Each row of a before or after table is a point. One or more steps were done to the points. Then noise was added and the rows were shuffled. The steps act on how far a point lies along the listed directions, d1 being the first. Write out the steps. A step turns or swaps two directions, mirrors them in a line or flattens them onto one, adds a multiple of one to another, or multiplies one. Angles are multiples of 10 degrees, from the lower direction toward the higher: turns from -170 to 170, lines from 10 to 170 but not 90. Use the fewest steps. Two steps may share a direction if one is a turn and the other turns, adds or multiplies; they go together, in the order done. Otherwise the lowest direction goes first.
(in the rows, 128 means zero)

Directions:
(1): [130 179 159]
(2): [128  97 179]
(3): [ 69 130 129]
Before (11 x 3)
[[166  87 115]
 [172 145 166]
 [120 126 180]
 [151 133 159]
 [137 143  51]
 [145 155  69]
 [144  98  99]
 [178 102 127]
 [116 143  96]
 [156 148 179]
 [123 171  59]]
After (11 x 3)
[[135 126 211]
 [ 88  87 106]
 [119 156 198]
 [106 102 100]
 [143 131 158]
 [104  87  92]
 [113 168 138]
 [ 91 167 122]
 [ 79 152 119]
 [107 133 196]
 [134 105  81]]
Steps: turn d1 and d2 by 150 degrees; multiply d3 by -1

Directions:
(1): [162 123 112  71]
(2): [ 84  80 122 108]
(3): [167  81 155 147]
(4): [140 113  67 154]
Before (13 x 4)
[[139 114 106  99]
 [114 128  89 137]
 [125 134 126 126]
 [141 125  97 108]
 [122 165 122  39]
 [109 117 106 162]
 [124 147  85 146]
 [129 127 127 169]
 [137 137 118 168]
 [107 138  82 131]
 [159 155 121 182]
 [117 128 102 145]
 [123 133 183 120]]
After (13 x 4)
[[ 94 117  73 119]
 [115  99 105 128]
 [148 169 211 115]
 [112 122 126 122]
 [113 108  37 144]
 [117 113  91 131]
 [106 105  82 125]
 [142  99  90 149]
 [100 201 165  80]
 [171 101   5 193]
 [114 111  93 129]
 [123 134 128 123]
 [145  99  60 164]]
Steps: flatten d1 and d3 onto the line at 100 degrees; turn d2 and d4 by -50 degrees; multiply d4 by 2.5

Directions:
(1): [ 99 152  89 113 124  65]
(2): [146 139  87 195 148 131]
(3): [ 96 132 159 172  74 118]
(4): [185 148 166 134 131  84]
(5): [157  65 101 125  92 111]
Before (10 x 6)
[[129  98 136 117 140 168]
 [133 144 109 154 132 112]
 [118 118 104 148 100  94]
 [147 104  86 179 124 125]
 [165 112 123 130 102 169]
 [188 124 117  60 185 112]
 [137 133  91 194 131 144]
 [154 143 101  74 138 115]
 [161 152 125  59 187 101]
 [126 118  70 146 138 143]]
After (10 x 6)
[[113 175 128 170 162 143]
 [163 176 153 117 124 126]
 [140 126  84  56 164 151]
 [118 141 106 152 133 133]
 [154  97  50  28 192 121]
 [152 152 119 141 169 176]
 [165 128  60  19 229 119]
 [169 122 153 111 153 124]
 [ 79 149 136 149 118 148]
 [140 162 121 195 141 141]]
Steps: turn d1 and d4 by -90 degrees; mirror d2 and d5 in the line at 170 degrees; multiply d3 by 1.6
